Rows are points. Examples show where two turns around zero, p and q, send a point. Write where each new point lands after one turn and then the other. Backwards means that the second turn is done in reverse. Each puzzle has new turns, and all numbers are rounded.
In the rows, zero is written as 128.

Turn p:
[109 108] -> [152 141]
[ 93 155] -> [153  91]
[182 121] -> [ 79 152]
Turn q:
[102 113] -> [121  99]
[101  74] -> [148  71]
[162 178] -> [116 187]
[155 125] -> [149 145]
[121 149] -> [108 138]
Where do these land?
q, then p: [176 104] -> [ 74 127]
p, then q backwards: [ 94 163] -> [111  82]
p, then q: [114 118] -> [136 143]

Turn p:
[100 108] -> [ 95 137]
[96 91] -> [ 79 129]
[174 152] -> [176 108]
[142 161] -> [162 138]
Turn q:
[115 155] -> [157 119]
[ 95 138] -> [158 145]
[174  91] -> [ 70 120]
Where do these land?
q, then p: [145 126] -> [111 131]
q, then p: [150 137] -> [106 120]
q, then p: [ 76 183] -> [177  70]
q, then p: [123  80] -> [136 176]
p, then q: [145 114] -> [112 143]

Turn p:
[ 84 108 120] -> [ 83 131 146]
[169 119 153] -> [171 151 132]
[160 171 157] -> [165 139  81]
[116  77  96] -> [110 115 185]
[111 165 114] -> [111 104  96]
Turn q:
[139 104 127] -> [130 103 121]
[111 163  85] -> [104 151 176]
[ 95 175 159] -> [146 191 125]
[102 132 156] -> [159 149 120]
[173 113 153] -> [113 108  81]
[148  81  88] -> [115  67 145]
Where do these land?
p, then q: [120 116 141] -> [129 147 128]
q, then p backwards: [108  60 144] -> [185 153  90]
p, then q: [191 179 117] -> [ 75  66 121]
q, then p: [113 153 137] -> [134 121  99]
q, then p: [122  97 135] -> [148 129 153]
p, then q: [115 163  93] -> [148  87 152]

Turn p:
[ 94 136 125] -> [136 142 159]
[153 120  86] -> [137  80 123]
[ 93 179 189] -> [ 81 196 155]
[135 103 129] -> [146 127 110]
[165 102 111] -> [140  96  94]
Turn q:
[ 44 154 146] -> [152 193 186]
[153 149  93] -> [158  91 119]
[149 125 128] -> [120 111 119]
[133  81 137] -> [100 146  93]
[160 132 136] -> [112  99 125]
Where do these land?
q, then p backwards: [178 159  92] -> [157 104  70]
q, then p backwards: [116 145 117] -> [110 117 118]
q, then p: [131  82 124] -> [131 101 165]
q, then p: [133 101 172] -> [137 151 173]
p, then q backwards: [ 97 116  87] -> [121 178 113]
q, then p: [113 166 176] -> [117 190 120]

Turn p:
[ 73 102 115 144] -> [105 144  84  91]
[174 184 112 105] -> [114 110 171 189]
[128 131 185  90] -> [159  68 133 116]
[123 107 134 171] -> [151 162 103 120]
[143 116  94 131] -> [111 157 149 126]
Turn q:
[111 141 147  89] -> [120  88 102 121]
[ 98  70 185 142] -> [138  91 186  74]
[121 149 162 115] -> [149 100 107 115]
[155 131 114 108] -> [123 123 123 164]
[120 132  93 135] -> [105 156 120 132]
[163 145  67 180] -> [132 210 129 163]
Where do these land?
p, then q: [124 158 109 150] -> [130 164 120 109]
q, then p backwards: [146 180 130 173] -> [136 107 150 192]
p, then q: [128 110  99  94] -> [121  91 119  99]
q, then p: [141  73 152 113] -> [177 116 115  93]
q, then p: [172 145 156 102] -> [155 180 143 122]
q, then p backwards: [ 57 103 121 135] -> [94 81 94 93]

Turn p:
[123 128 108  77  59 138] -> [145 167 188 109  84 143]
[159 112  94 142 189  95] -> [145  56  93 121 141 149]
[ 93  99 170 146 145 127] -> [102 160  81 121 149 132]
[161 141 123 141  98 112] -> [127 108 147 113 105  95]
[109 180 157  90  81 123] -> [137 176 189 112 149 100]
[162 116 143 127 169 138] -> [ 94  91 120 136 146 146]
[ 88 120 101 173 154 162] -> [147 139  77 184 121 132]
Turn q:
[134 110 125 105 143 203] -> [ 80 107 127 121  85  82]
[144 123 115 112 189 163] -> [110  89 134  97  75 128]
[153 189 126 182 126  97] -> [109 138 121 132 161 209]
[ 84 160 138 162 137  92] -> [160 136 105 169 128 177]
[121 103 161 138  97  87] -> [166 137 106 134 176 115]
[145 117 124  66 111 147] -> [119 159 145  94 111  81]
[114  93 106 132  92 107] -> [152 131 158 151 160 103]
Where do these land?
q, then p backwards: [120 147 149 121  84 182] -> [118 121 179 168 115 163]
p, then q: [180  68 173  81 119 157] -> [131 156  93 191  79  72]
p, then q: [ 92 115 109 102 101 147] -> [ 79 156 113 126 133 142]
p, then q backwards: [ 85 155 133 170 162  80] -> [123  85 194 129 102  97]
q, then p: [127 169 136 166 103  79] -> [117 103 129 200 145 132]
q, then p: [132 100  96 100 108 137] -> [114 134 126  88 158 108]
p, then q: [127 106 137 126 158 146] -> [115 109 138 155 107 124]
q, then p: [155 124 125 186 171  98] -> [ 87 125 111 157 105 187]
q, then p backwards: [134 169  95 100 146 126] -> [129 101 121  91  89 142]

Turn p:
[225 190 114 180 124  85] -> [149  83  17  87  88 127]
[ 77 115 141 102 140  99] -> [146 156 161 122 174 113]
[116 116 153 133 106 137] -> [144 117 159 130 118 136]
[ 78 138 142 115 184 141] -> [ 89 142 164 104 164  91]
[181 125 146 102 111 156] -> [122  75 116 168 122 143]
[ 77 132 128 127 115 151] -> [127 152 172 134 114 105]
[139 113  86 103  94  99] -> [159 160  97 168 132 144]
[ 90 115 115 126 150 154] -> [ 95 157 159 128 132 122]
[169 107 127 164 127 131] -> [121 111 107 112 106 172]
Turn q:
[ 91 157 125  89 144 140] -> [155  85 154 104 113 117]
[172  74  96 111 124 110] -> [ 89 177 149 105 145 165]
[110 177 145 160  87 137] -> [135 118 103 157 106  67]
[ 99 111 118 133 141 101] -> [121 116 104 103 113 151]
[151 133 102 114 159  82] -> [155 166 129  91 116 157]
[163  90 199 146  96 158] -> [ 92 134 138 218 143 141]
[135 129  80 129 178 118] -> [155 141 119  75 156 147]
[104 154 160 142  95 179] -> [122  87 129 171 133  78]
Where do these land?
q, then p: [140 177 138 155 157 131] -> [122 115  68 122 123 148]
q, then p backwards: [127 148  65 129  72 130] -> [ 84 184 115 149 171 137]
q, then p: [119 122 101  93 104  90] -> [163 120 153 165 130 100]
p, then q: [109  90 153 164 139 111] -> [144 106 180 151 137 130]
p, then q backwards: [157 144 110 124 180 167] -> [ 98  84 118 153  83 138]
p, then q: [ 95  85 157  89 105  84] -> [183 149 132 172 170 153]
p, then q backwards: [ 90 102 157 111 121 144] -> [155 126 137  84 130 157]
q, then p: [187 155 143 159 146 166] -> [102 108  78  68 129 123]

Turn p:
[140 165 169 201  83 104 129 110] -> [158 189  91 144  75 125 102 169]
[118 124 159 162 114  93 152  95] -> [103 172 122 143 108 123 115 172]
[ 95 134 108 118 178 157 114 121] -> [ 98  71 129 123 120 125 108 103]
[213  96 173  99  48 144 170  94] -> [156 209 116 135 160  55 208 144]
[ 92 114 100  92 126 117 102 139] -> [124  96 177 106 126 150 138 125]
[111 157 157 116 142 116 149 155] -> [130 102 101 138 139 152 133 165]
[138  67 104 116 135 167 111 160] -> [114 129 135  88 152 140 155  64]
[123 169 100 179 126 114 165 125] -> [133 142 115 193 101 150 100 126]
[140 115 111  95 171 108  94 140] -> [130 100 155 100 173 131 100 118]
[110 139  98 102 156 159  94 142] -> [134  69 140 110 126 130 122  94]
Turn q:
[139 110  95 142 155 116 101 107] -> [148 167 130 116 143 133  91 136]
[144 120  92 163 157 161 116 157] -> [122 175  98 115 109 150 108  93]
[121  80 117 134 113 126 189 125] -> [155 146 173 152 106 109 158  96]
[144 131 139  99 182 119 110 148] -> [ 76 134 144 120 128 137  87 138]
[139 107 129 151 126 104 110 150] -> [125 149 120 103 120  93 120 127]
[153 133  89 104  56 125 221 122] -> [192  87 184 118  72 150 186 103]
[ 67 172 178 131 149 126  81 101] -> [ 90 109  89 149 209 127 135 163]
[119 134 109  76  84 126 149 153] -> [129 110 150 124  83 147 172 160]
[105 155 202  93 108 154  81  90] -> [109  65  86 181 160 118 119 179]
[149 138 130 188 151 123 122 127] -> [134 139 104 101 152 115 104  84]
Where do these land?
p, then q: [134 201 110 113 113 178  91 173] -> [196 133 151 134  68 108  76 114]
q, then p: [132 144  84  87 138  93 173 112] -> [124 120  70  98 146 100 169 148]
p, then q: [154 171 129  94 131 202 102 102] -> [179 144 193 101 119  84 105 142]
p, then q backwards: [133 138 149  99 143 156 114 185] -> [128 191 125 155  97 129 127 113]
q, then p: [ 81  68 120 178 155 106 148 142] -> [137 111 113 183 121 115  80 192]
p, then q: [108 117 140 213 141  83 105 146] -> [124 117  50 132 115 176 134 175]
q, then p: [146 117 135 151 154  86 158 114] -> [118 122 129 105 146  95 105 172]
q, then p: [168  92 102  78 122 121 112  95] -> [186 152  99  77 128 137 135 127]
q, then p backwards: [112 160 134 107  93 133 136 106] -> [111 156 134  89 124 130 140 156]
q, then p: [128  96 150 191  94 125 147 129] -> [130 164 164 170 150 107  96 153]
q, then p: [113 103 156  98 123 126 120 103] -> [127 153 106 114 128 166 105 131]

Turn p:
[107 102 134 102 114 137 161 115] -> [125 142 165 124  96 146 123 109]
[123 164  74 127  77 174  89 127] -> [157 131  79 152 154 189 163  96]
[153  92 144 143 160 163 147 156] -> [ 74 119 115 106 106 141  98 153]
[116 136 102 173 163 114 123  83] -> [164  90 148 118 170 135 103 154]
[159  94 147 107  82  68 113 157] -> [110 210 125 132 139  79 129 115]
[110 140 116  65 175  89 155 165] -> [126 121 149  63  97  86 182 123]
[ 88 167 113 168 118 137 140 139] -> [156 112 130 153 130 157 160 171]
[194 170 159 137 168 150 162 119] -> [ 58  61 132 146 145 106 130 129]
[137 102 167 124 101  71  93 105] -> [148 173 135 151 140  71  92 112]
[ 93 112 124 134 121 178  98 116] -> [159 121 101 135 102 171 101 120]
Turn q:
[191  98 107 111 145  99 153 143] -> [145 130 175 158  88  86 108 145]
[136 115 155 169 147 180  85 109] -> [ 63 152 106 148 169 131 131 151]
[141  76  97 147 143  89 188 149] -> [169 172 174 147  93 128  78 120]
[152 134  91 155 158 117 177 162] -> [164 177 122 134  81 107 103 146]
[ 79 155 168 106  85 128 106 132] -> [119  73  99  97 144 168 137 101]
[136  76  72 108 147 121 160 157] -> [148 167 193 120  82 132 121 142]
[119 159 151 119  75 141  93 145] -> [109  74 100  88 143 136 123 137]
[158 106  96 147 130 137 180  90] -> [140 181 156 129 134  79 112 103]
[ 98 169 174  98 138 163 108 108] -> [ 91 102  84 126 135 142 180  99]
[106 147 173 132 130 113  88 108] -> [119  92  98 154 164 153 143 121]
[ 92 172 124 117 111 121  70 107] -> [141  90 102 107 173 149 173 143]
Where do these land?
p, then q: [ 94 123 150 144 152 136 139 179] -> [135 103 135  80  98 139  95 140]
q, then p: [ 68 127 128 141 157 114  88 132] -> [ 89  88 112 120 114 179 132 141]
p, then q: [165 156 122 141  92 175 129 104] -> [108 196 120 130 161 142 134 127]
p, then q: [118 119 121 128 137  82 100 194] -> [186 104 123 108  76 111 137 139]
p, then q: [167 134  92 125 159 103 154 116] -> [122 128 142 166 100 159 159  99]
q, then p backwards: [151 100 138 157  67 175 153  61] -> [215  93 122 101 138  78 122  94]
p, then q: [114 125  72  63 135 121 142 100] -> [101 113 148 147 127  85 162  65]
p, then q backwards: [147 117 156 106 175 105  98 173] -> [172 177 121 133 105 173 146 141]
q, then p backwards: [129 151 172 148  78 140 149  90] -> [187 128 123 103 147 132  83 100]

Turn p:
[157 139 104 104 155 134 101 150 127] -> [139 139 131 126 171 145 104 101 109]
[160 121 157 201  72 113 118 105 131] -> [ 71 105 128 160  99 129 187  97 163]
[116 130 133 194 101 183 130 119  98] -> [138  89 111 165  74 102 130  86 153]
[121 155 111  76 176  82 106 142 105] -> [161 144 121  84 198 149 110 147 139]
[114 143 122 188 125 141 172  89 134] -> [144  78 120 144  71 147 161 135 129]
[151  86 127 114 159 126 130 116 133] -> [138 166 159 111 118 147 133 115 114]
[133 158 163  82 157 138 137 148 151] -> [148 163 122 163 161 136 111 168 109]
[133 121 116  41 140 117 139 142  95] -> [162 169 130  86 176  91 121 143  99]
[113 130 125 168  71 154 111  70 148] -> [ 99  66 171 156  92 103 144 123 145]
[121 127  83  59 160 110 130 186 154] -> [127 157 112  83 175 143  71 150  73]
[138 115 155 203  54 111 150 121 128] -> [ 66 103 102 148  77 111 188 115 152]
[ 78 111 141 106 166 128 111 148 132] -> [143 156 130 111 123 134  74 156 151]
Turn q:
[ 99 128 170 162 149 129 117 158 123] -> [125 145 141 159 106 161 152  89 113]
[154  89 145 118  97 117 179  86 153] -> [183 105 159 121 183 104 132 149 123]
[139 116 167 153 117  74 170 123 106] -> [178 111 141 120 165 175 144 103 144]
[102 107  84  54 106 152  74 157 116] -> [ 52 106 120  95 104 121 100 170  74]
[105 150 160 158 195  90 167  99 184] -> [210 197 127 164 130 137 101  99 128]
[117 135  95 130 142 155 135 138  91] -> [ 99 108  83 144 126 121 124 118 130]
[156 128 142 120 160 129  98 144 112] -> [114 154 108 122 115 149 163 148 128]
[110 178 105 139 126 134  77 128  94] -> [ 66 147 111 111 106 132 115 100 160]
[125 175  93  88 108 170 103 170 127] -> [ 85 109 104  93  64  92 120 131 119]
[129 127 172 155 131 136 131 100 114] -> [133 148 143 139 158 127 161  98 135]
[172  75  76 131  76 123 159 104 188] -> [164  77 172 141 152  88  97 202 153]
Where do these land?
q, then p backwards: [144  75  94 187 114  97 135 116 142] -> [106 182 162 131 151 135  81  95 156]
p, then q: [147 106 127  87 132 104 132  89 177] -> [136 127 111 116 114 142 173  78  89]
q, then p: [157 113 147 130  90  66 131 199 110] -> [127 177 150 164  90  70 114 111  78]
p, then q: [110 155 129 104 107 157 187  93 114] -> [154  76 122 118 135 180 152 150 151]
q, then p: [ 93 163 152 194 157 139 100  74  96] -> [159  58 158 158 116 179 137 176 147]
q, then p: [133 127 133 127  62 127 142  78  78] -> [159 177 174 100 117 163 112 170 129]
p, then q: [135 164 114 116 151 162  91 179 123] -> [ 86 180 113 155 134 133 127 154 163]
p, then q backwards: [ 81 145 129 100 149 161  99 174 175] -> [ 86 102  58 117 143  98 124 107 158]
q, then p: [176 120 129 154 140 177 124 131 150] -> [ 93 124  79 122 108 153 156 147 113]
p, then q: [104 154 115 113 189  88 138 137 123] -> [114 128  91 126  86 100 155 174 113]
q, then p backwards: [128  86 142  96 117 129 129 138 120] -> [140 146 101 107 122 115 150 115 156]
